Each wall is flat, endless, passes through zero and stands at right angles to its row. A trip goes straight from one point to another. Which walls does it cross, in order?

Walls:
(1): | -10 | -19 |
(2): | 25 | 34 |
(3): | 19 | -8 |
(4): | -6 | 33 |
Trips:
|  30 | -20 | to |  55 | -43 | -> 2
| -48 |  43 | to |  10 | -22 | -> 2, 1, 4, 3
|  17 | -20 | to | 24 | 22 | -> 2, 1, 4
| -18 |   3 | to | -24 | -39 | -> 4
|   0 | -14 | to | -26 |   8 | -> 3, 4
| 22 | 25 | to |  39 | -43 | -> 4, 1, 2

Walls:
(1): | -37 |  -2 |  -9 |  31 | -19 | -27 |   1 |  10 |   0 |  13 | -26 |
(2): | -22 |  20 | -58 |  -9 | -22 |  47 |  15 |   2 |  14 |   2 |  -8 |
(3): | -46 |  -8 | -31 | -17 |   7 |  20 | -24 |  -1 |  12 |   0 |   5 |
(4): |  15 |  -1 | -33 |  27 |  33 | -33 | -45 | -14 | -26 |  25 |  -6 |
Trips:
|  54 |  10 |  16 | -72 |   8 | -12 |   9 |  48 | -12 |  -1 | -32 | to |  35 |  12 |   0 |  23 |  34 |  55 | -42 |  25 |  18 |   9 |   4 | -> 4, 2, 3
|  -8 | -20 | -24 |   4 |  -7 | -10 | -10 |  -3 |   0 |   9 |  -8 | to |   7 |  35 | -44 |  20 |  26 |  47 | -72 | -44 |  51 |  -8 | -40 | -> 1
| -60 | -19 | -40 |  -1 |  16 |  15 | -25 | -23 | -27 | -26 |  21 | to |  21 |  13 | -66 |  37 |  53 |  28 |  -6 |  -4 | -39 | -24 |  42 | -> 1
|  16 |  24 |  -4 | -38 |  29 |  31 | -24 | -22 | -31 |  17 |  17 | to |  17 |  14 |   6 |  -6 | -19 |   1 |  43 |  42 |  29 | -39 |  19 | -> 4, 3
|  48 |  43 | -22 |  -5 |  16 |  31 |   6 |  14 |   2 | -15 |  -2 | to |  28 |  39 |  30 |   3 | -17 |  13 |  -6 |  21 |  -5 | -29 |   9 | -> 2
| -28 |   3 |   9 | -37 |  -2 | -21 | -28 |  15 |  25 | -28 | -10 | to |   6 | -21 |  19 |  20 | -42 |  -3 |   9 |  -2 |  56 |  10 |  13 | -> 3
|  -6 |   7 |  -8 |  -7 | -26 | -20 |   7 | -19 | -56 |  -8 |  10 | to |  16 |   7 | -10 | -39 | -22 |  14 |  37 |  50 |   5 |  -8 |   0 | -> 2, 4, 1

Walls:
(1): | -20 | -21 |   5 |   3 | -11 |  -7 | -15 | -24 |   2 | -31 |   8 |  30 | -22 |  -1 | -18 | -29 | -19 | -36 |  18 |   7 |  10 | -21 | -38 |  49 |
(2): | -48 |  -3 | -24 |   4 | -12 |   7 |   6 |  -6 |  33 | -22 | -44 |  12 |  -6 | -34 |   9 | -52 |  11 |  -1 |  18 |  -7 |  -1 |  30 |  42 |  15 |
(3): | -13 | -18 | -25 | -18 |   1 |   8 |  -1 | -25 |  42 |   0 | -33 |   3 |  26 | -15 |   5 | -14 |  35 | -10 |  10 | -37 |  37 |  51 | -57 | -16 |
Trips:
| -21 |  -1 | -36 | -11 |  -5 | -11 |  20 | -28 |  15 | -13 | -25 | -11 | -62 |  -3 |  21 |  13 | -26 | -34 |   3 |  23 | -11 |  43 |  14 |  -1 | to | -19 |  12 | -25 | -25 | -52 | -24 |  -7 |   8 | -43 |  41 |  20 |  -9 |  18 |  -2 |  53 |  25 |   0 |   2 |  41 |  54 |  -7 |  48 |  47 | -38 | -> 1, 3
|  51 | -14 | -14 | -43 | -27 |   7 |  -6 |  13 |   0 |  15 | -16 |   7 | -24 |  -8 |  40 |  22 | -17 |  -8 |  38 | -21 | -12 |  13 |  30 |  -6 | to | -18 |  -5 |  33 |  -3 | -18 |  34 | -11 |  -2 | -16 |  39 |  17 | -16 | -25 |  11 | -15 |  20 |  16 |  30 |   3 |  33 |   1 | -31 | -81 |  -2 | -> 2, 1
| -51 | -59 |   3 | -12 | -22 |   1 |  10 |  -9 |  -8 |  10 |   4 |  15 | -14 | -14 |  53 |  -9 |  15 | -28 |  -7 |  -9 | -15 |  12 | -26 |  26 | to |  -7 |  51 |  17 | -11 | -44 | -26 |  13 |  60 | -19 |  -5 | -12 | -10 |   6 | -21 | -10 |  -2 |  -1 |  12 | -49 | -64 | -23 |  -4 |  29 |  30 | -> 3, 1
| -44 |  37 |  26 | -32 |  10 | -10 |  16 |  45 |  -2 |   3 | -36 |  40 |  31 |  18 |  14 | -20 | -26 |   0 | -60 |   2 |  -8 |  -7 | -12 |  28 | to | -27 |  14 |   0 |  26 | -20 |  -3 | -22 | -41 |  -9 |  21 |  27 | -39 | -66 | -52 | -24 | -10 |  35 |   3 |  24 |  24 |  -7 |  -2 | -47 | -13 | -> 3
| -30 | -23 | -14 |  30 |  -8 |  25 |  13 |   5 | -14 |   8 |  27 | -37 | -47 |  15 |  30 |  32 |   1 | -48 |  53 |   6 |  12 |  18 |   2 | -16 | to |  29 |   1 |   3 |  42 |  -3 |   3 | -25 |   6 |  -6 |  44 |   0 | -59 |  -4 | -21 |  23 |  29 |   5 |  13 |  26 | -21 |   3 |  15 | -41 |  40 | -> 3, 1
|  45 | -14 | -11 | -29 |  -1 |  20 | -39 | -17 |  22 | -27 | -58 |  34 |  72 |  38 |  14 |  10 |  43 | -13 |   1 |  18 |  31 | -49 |  15 |  70 | to |  21 |   7 |  -8 | -44 | -14 | -31 |  -4 |  31 | -14 | -13 |   8 | -12 |   8 |  32 |  13 |  13 | -22 | -20 | -28 |  21 |  -2 |   0 |  42 |  18 | -> 2, 3, 1
|   4 |  43 | -31 | -22 | -18 | -13 |   2 |  12 |  -9 |  23 | -13 |  51 | -63 |  39 |  32 |  -8 |   2 |  85 | -49 | -36 | -31 |  15 |   3 |   3 | to |   2 |  13 |  33 |  31 |   7 |   6 | -38 | -12 |  16 | -48 |  23 |  -3 |   7 |  -1 | -12 |  27 |  22 |  35 |  24 |   0 |  27 | -33 |  28 | -11 | -> 2
|  36 | -69 |  16 |   0 |  48 | -15 | -23 | -31 |  -4 | -19 |  11 |  36 |  -8 |  20 | -17 |  -5 | -19 | -14 |  33 |  39 |  -6 | -23 |  43 |  36 | to | -12 |   9 |  24 |  10 |  24 | -37 | -15 |  39 |   3 | -11 | -25 |  -9 | -36 |  -8 | -45 |   6 | -53 |   1 | -10 | -25 | -30 |  13 | -38 | -10 | -> none
|  -2 |   7 |  -5 | -22 | -38 |  52 |  71 | -15 |  10 |  13 |  39 |  19 | -23 |  24 | -10 |  -6 |   8 |  39 |   0 |  13 | -23 |  13 |  19 |   0 | to |  24 | -15 |  -4 |   1 |   1 | -21 | -27 |  29 | -37 | -42 | -36 |  12 |  75 |   1 | -26 |  -8 |  21 |  31 | -33 |  51 |  26 | -36 | -23 |   8 | -> 2, 1
|  37 | -36 |  62 |  35 |  13 |  32 |  -4 | -11 |  -9 | -13 |   5 | -23 |  11 | -67 |  42 |  53 | -38 |  53 |  30 | -28 |  51 |  -7 | -60 |  47 | to | -18 |  25 | -28 |  -3 | -40 |  -9 | -32 | -41 | -32 | -26 |   4 | -30 |  -5 |  22 |  29 | -46 |  20 |  44 | -12 | -32 |  46 |  26 |  -9 | -10 | -> 2, 1

Walls:
(1): | -24 |  41 |  41 | -25 |  -1 |  17 | -11 |  24 |  11 |  72 |  17 | -20 |  20 |   5 | -18 | -32 | -15 | -44 | -10 |  50 |  -8 |  -8 |  -3 | -20 |  -7 |  41 |  -1 |  67 |   3 |  20 | -18 |   6 |  35 |  22 |  -5 | -14 |  -5 | -22 | -14 |  12 | -19 | -31 |   0 |  -4 |  14 |  11 | -13 |   2 |
(2): | -35 |  -5 |  -9 |  46 | -23 | -39 |  49 |   6 | -22 |  23 |  10 | -25 | -36 |  14 |  29 |  14 |  32 | -29 |  17 |   2 |  46 | -12 |  39 |  -7 | -59 |  10 |  53 |  -3 | -11 |  19 |   5 | -12 |   0 | -17 | -19 | -23 |  23 |  23 |  33 | -16 | -31 | -45 |   9 | -11 | -14 |  35 |  33 |   0 |
(3): | -12 | -12 | -30 |  16 | -30 | -17 |  25 |  14 |  10 |  27 |   3 | -25 | -40 | -50 | -44 |  -5 |  -1 |   8 |   5 | -25 | -11 |   9 | -12 |  18 |  35 | -19 | -32 |  38 |   2 |   0 | -29 |  24 |  15 |  38 |  -9 |  32 |  -5 |  -1 | -20 |   8 |  34 |  14 |  -2 |  35 |  35 | -42 | -29 | -36 |
(4): |  44 | -61 |  57 |   0 |   3 |  39 |  18 |  59 |  44 |  25 | -16 | -48 | -19 | -21 |  34 |  10 | -47 | -49 |  17 |  -6 | -34 |  43 |  43 |  21 |   1 |   3 | -12 |  30 |  18 |  32 |  20 |  92 | -22 |  55 |   4 | -28 | -50 |  -2 |  12 |  -8 |  31 | -10 |  28 | -16 | -12 |  -2 |  10 |   0 |
Trips:
| -28 |   1 |  20 | -66 |  11 |   4 | -41 |  -8 |  -8 | -25 |  22 |  13 | -23 |  36 | -23 |  25 | -25 | -22 |  36 | -21 | -33 |  45 | -12 |  50 |  -9 | -70 |   1 |  20 |  -4 | -17 |  -9 |  41 | -40 | -56 |  13 |  23 |   6 | -44 |  33 |  31 | -17 | -13 | -12 |  17 |  25 |  27 |  41 | -42 | to |  20 | -44 |  -8 |  27 |  -3 | -12 | -11 |   1 | -13 |  14 |   0 |  25 |   0 |  67 |  38 | -16 |  49 | -18 |  13 | -16 | -29 |  10 |   6 | -31 |   3 | -11 | -38 |   3 |  28 |  27 |  -5 |  11 |  43 | -12 |  36 |  54 | -14 |  15 |   5 |   8 |  -2 |  30 | -34 |  41 | -17 | -34 |  17 | -10 | -> 3, 4
| -21 | -10 |  47 | -26 |   9 | -28 |   8 |  18 |  32 |  18 |  36 |  50 |  42 | -54 |  26 |   4 |  -2 | -42 | -23 |   4 |  -5 |  -8 |  36 |  15 |   8 | -46 | -52 |   2 | -44 | -16 | -27 |  -2 |  13 | -17 |  22 | -13 |  40 | -12 |   1 |  29 | -43 |  23 |  19 | -36 | -18 | -27 |   0 | -23 | to |  -4 |  10 |  10 |  -9 | -12 |   6 |  18 |   0 |  16 | -16 |  -8 | -21 | -21 | -13 |  -1 |  -9 |  -3 | -36 |  31 | -18 |  -7 | -30 |  -7 | -14 |   7 |  28 |  31 | -12 |  16 | -45 |  59 |  -4 | -14 |   0 |  23 | -26 |  35 | -24 |  21 |  12 |   8 | -33 |  21 |  -8 | -46 | -19 |   2 | -19 | -> 2, 1
|  40 |  45 |   6 |  49 |  -4 | -12 |  55 |  31 | -12 |  -5 | -22 |  -9 | -47 |  29 |   6 |   5 |   9 | -14 | -13 |  -6 |   3 |  19 |   2 |  -5 | -45 | -12 | -19 | -23 |  -6 | -14 |   8 | -30 |  13 |  26 | -11 |   2 |   7 |  35 | -10 |  24 |  28 | -66 |  17 |   8 | -23 | -14 | -16 | -33 | to | -24 | -26 |  37 | -19 |  26 |  16 |  -4 | -22 | -18 | -22 | -66 |  18 | -36 | -24 | -20 |  14 | -73 |  48 |   4 |  22 |  12 |  35 | -27 | -24 |   2 |  60 |  13 |  -1 | -58 | -13 |  -8 |  -1 |  11 | -13 | -14 |  40 |  45 | -59 |  40 |   6 | -18 | -21 | -45 |   8 |  55 |  14 |  -2 | -28 | -> 4, 1, 2
| -46 |   2 | -30 | -10 | -14 |  38 |  35 |  16 |   5 |  31 |  16 |   6 |  -5 |  23 |  -3 | -42 | -54 |  37 |   7 |  30 | -17 | -48 | -16 | -72 |  26 |  57 | -12 |  53 | -25 |  16 |  -7 | -64 |  51 |  30 |   2 | -13 |  51 |   3 |  35 |  36 | -39 |  18 | -28 |   3 |  11 | -11 | -41 |  -9 | to |  11 |  33 | -48 |  -9 |  26 |  48 | -74 |  17 |  24 | -48 | -25 |   3 |  13 | -23 |   3 | -37 | -24 |  22 | -44 |   0 |  25 | -61 |  25 | -21 | -33 |  -2 |   3 | -24 | -28 |  -8 |  24 |   7 | -16 |  13 | -55 |  20 | -41 |   2 |  11 |   1 | -12 |  17 |  17 | -49 |  -1 | -15 | -38 | -28 | -> 3, 1
|  -7 |   6 |  44 |  -5 |  10 | -20 |   8 |   3 |  10 |   5 |  53 |   0 |  28 |  58 | -18 |   2 | -52 |  46 | -28 | -17 | -42 |  32 |   4 |  -6 |  -8 |  16 | -46 | -14 | -44 |  -1 |  18 |  35 |  14 | -32 |  15 |   6 | -18 |  32 |   0 |  -9 |  57 |  -6 | -36 |   2 |  12 |   6 | -37 |  -2 | to |  -6 |  10 |  -4 |  24 |  13 | -15 | -47 | -35 |  -3 | -17 |   9 |  13 |  -6 | -29 |  13 |  11 |  60 |  -5 | -12 |   5 |  18 |  33 |  52 |  24 |   4 |  11 | -44 |  14 |   0 |  -7 | -30 |  34 | -19 | -12 |  12 |  -5 |   1 |  -2 | -20 |  10 | -27 | -12 |   0 |  17 | -41 |  32 | -14 |  17 | -> 3, 1, 4, 2
|  30 | -51 |  10 | -16 | -13 |   4 | -24 | -25 | -15 |  30 |  26 |  38 | -28 | -17 |  24 |  34 | -14 |  26 |  -7 |  -8 | -36 | -16 |   2 | -10 | -50 |  21 |  22 |   8 |  -4 |  44 |  35 |  -6 |  48 |  66 | -12 |   4 |  21 |   0 | -43 |   0 |  46 |  77 |  36 | -47 | -22 |  21 |  23 |  57 | to |  25 |  -8 |   7 |  36 | -34 | -26 |   3 | -34 | -22 |  11 | -45 |  26 |  23 |  54 |  22 | -19 |  57 |  21 |  19 |  11 | -58 |  52 |  23 |  18 |  -9 | -55 |   1 |  24 |  34 |  -7 | -42 |   4 |   3 |  21 |   5 |  24 | -35 | -44 | -51 |  -9 |  31 | -10 |  12 |   3 | -22 |   6 |  -7 |  -2 | -> 3
|   5 |  53 |  19 | -46 | -13 | -55 | -24 |  19 |  28 |  -6 |   8 |  16 |  26 |  29 |  49 |  37 |   3 | -46 |  69 |  40 | -24 |  -4 |  32 |   6 |  54 |  15 | -19 |   8 |   2 |  32 |  30 | -16 | -22 | -11 | -10 |  43 |  41 | -41 |   3 |  29 | -61 | -14 |  26 |  -3 |   0 |  54 |   0 |   9 | to | -27 |  28 |  12 | -14 |  -8 | -13 | -28 | -27 | -29 |   0 | -20 |  31 | -36 | -28 | -10 | -25 |  45 |  -6 | -19 | -38 | -19 |  -8 | -22 | -21 |  28 |  -4 | -15 | -53 |  45 |   1 |   7 | -44 |  -1 | -73 | -14 |  41 | -25 | -25 |  29 |  41 |   2 |  29 |  18 |  23 |  40 |  28 |  32 | -25 | -> 2, 1, 3
|  -2 |  43 |   9 |  -3 |   5 | -24 |  48 | -22 | -11 | -14 | -15 | -17 |  53 |   8 |  25 |  -1 |  10 |  31 | -22 |   1 |  12 |  28 |  -6 |  -2 | -36 | -31 | -31 |  44 | -29 | -33 | -80 |  27 |  10 |  12 | -13 |  23 |  27 |  -1 |  -9 |  32 |  -7 |  46 | -19 |  31 |  -5 |  43 |  -4 | -34 | to | -45 |  10 | -17 |  12 | -23 | -41 |  16 | -27 |  10 |  31 |  27 |  21 |  38 |   1 |  -2 |  32 | -36 |   4 |  30 |   1 | -62 |  30 | -21 | -24 | -12 |  20 | -11 |  39 | -22 |  -4 | -44 |  16 | -16 |  32 |   3 |  13 |  -5 |  19 |  -6 |  24 |  65 |  -8 |  26 | -22 | -10 |  11 |  26 | -35 | -> 4
| -17 |  14 |  -5 |   5 |  47 |  12 |   4 |   3 | -15 | -35 |   0 | -29 |  -4 |  -7 | -11 | -67 | -19 |  23 | -40 |  17 |  26 | -59 |   2 | -10 | -11 | -11 |  12 |  11 |  19 |  37 |  -2 | -22 | -21 |  -1 |  24 | -27 |  13 | -14 |  33 |  -2 | -21 |   9 |  -9 |  26 |  16 | -12 |  52 | -14 | to | -12 | -19 | -45 | -22 |  12 |  30 |  25 |   8 |   3 |  -4 |   0 |   3 | -22 |  42 |  15 |  67 |  16 | -37 |  -1 | -24 |  18 |  33 | -49 | -16 | -20 |  -4 | -23 |  -4 |  26 |  -7 |  16 |   8 | -14 |   0 | -29 | -28 |   1 |   6 | -29 |  -8 |  35 |  25 |  41 | -20 | -26 | -23 |   3 | -52 | -> 1, 4, 3
|  33 | -32 | -29 | -13 |  35 |  23 |  -3 |  19 | -43 | -29 | -14 |  16 |   4 | -41 |   9 | -32 | -26 |   8 |  15 |  -8 |  28 | -15 |  16 |  38 |  15 | -28 |  17 |  30 |  14 | -13 | -17 | -26 | -30 | -21 | -30 |  15 |  -7 |  11 | -38 |  39 | -26 |   1 | -22 |  15 |  -4 |  10 | -24 | -32 | to |  45 |  -3 | -20 |   6 |  45 | -39 | -16 |  11 |   8 | -10 | -10 |  16 |  65 | -13 | -28 |  19 | -25 | -22 | -15 |  20 | -12 | -17 |   1 |  17 | -15 |  -8 |  19 |  26 |  34 |   0 |  26 | -68 |  -7 |  21 |   0 |  -4 |  44 | -26 |  -9 |  29 | -10 | -11 | -32 | -33 |  18 | -39 |  13 | -20 | -> 3, 1
